Each point is reached from the start by the listed moves, each made 0, 1 or 2 times, or once backwards (-1), plus a little noise. Say if it took an odd or an even number of moves. Then give how often each move was made.

Moves:
(1): [ 4.6 -5.4 -5.4]
(2): [ 3.3  1.8 -2.7]
Start: [-1.0  0.4 -1.5]
Points:
[ 5.6  4.0 -7.0] -> even (0, 2)
[ 0.5 -6.7 -4.0] -> even (1, -1)
[-5.7  5.9  4.0] -> odd (-1, 0)
[ 2.5  2.0 -4.2] -> odd (0, 1)

Moves:
(1): [ 1.1  0.6 -1.7  0.9  0.4  1.7 -2.3 -0.8 -0.6  2.5  2.7]
(2): [ 4.8  0.3  0.3 -0.3 -0.2 -3.3 -0.6  1.6  1.5  2.0 -0.1]
(3): [ 0.0  1.1 -0.3 -5.3  0.6 -1.5  0.3  2.1 -3.2 -2.4  0.4]
(4): [ 1.3  0.4  0.8  0.9 -1.4  5.4 -1.4  0.8 -4.1 -1.0 -3.7]
(5): [-1.1 -0.8 -1.7  0.4 -0.3  0.8  1.8 -0.1 -0.1  1.7 -0.6]
(6): [-0.9  1.9 -0.9 -1.6 -2.7  1.4  1.8 -2.5 -0.1  0.6  1.4]
(7): [ 2.1 -2.4 -1.8 -0.6 -0.9  2.4  1.6  0.0  1.1 -0.8 -0.3]
(8): [-1.3  1.2  0.3 -1.3  0.9  3.1 -3.5  2.8  2.0  2.2 -0.1]
(9): [-0.5 -1.6  4.2 -0.7  1.6  3.4  2.4 -1.1 -0.2 -1.0  0.4]
Start: [-2.2  0.7 -1.7  0.8 -0.1 -1.4  1.1  4.7  1.1 -0.7  1.0]
Points:
[-0.4  4.2 -4.1  2.1 -3.5  9.0 -7.7 10.1 -4.9  0.6 -6.9] -> even (0, 0, 0, 2, 0, 0, 0, 1, -1)
[ -5.3   4.2  -6.1  -4.2   2.7  -9.5  -2.3   7.3 -10.3  -6.1   3.1] -> even (1, -1, 2, 0, 0, -1, -1, -1, -1)
[  0.0  10.2   2.5 -13.2  -5.5  -4.3   2.5   7.0  -8.6  -6.6  -0.9] -> odd (-1, 1, 2, 1, -1, 2, -1, 0, 0)
[  1.2  -4.4  -6.1 -10.0  -2.4  -3.7  12.5   7.0  -4.5  -9.9  -2.1] -> odd (-1, 0, 2, 0, 1, 0, 2, -1, 0)
[  7.1   7.0   0.6  -4.3  -2.3 -12.4  -4.4  12.9  -3.3  -2.6  -4.4] -> even (-1, 2, 1, 1, -1, 0, -1, 0, -1)
[ 5.5 -0.2 -1.0 -7.2  0.5  9.5 -0.6 15.2  1.7  5.8 -3.8] -> even (0, 2, 1, 1, 2, 0, 1, 2, 1)
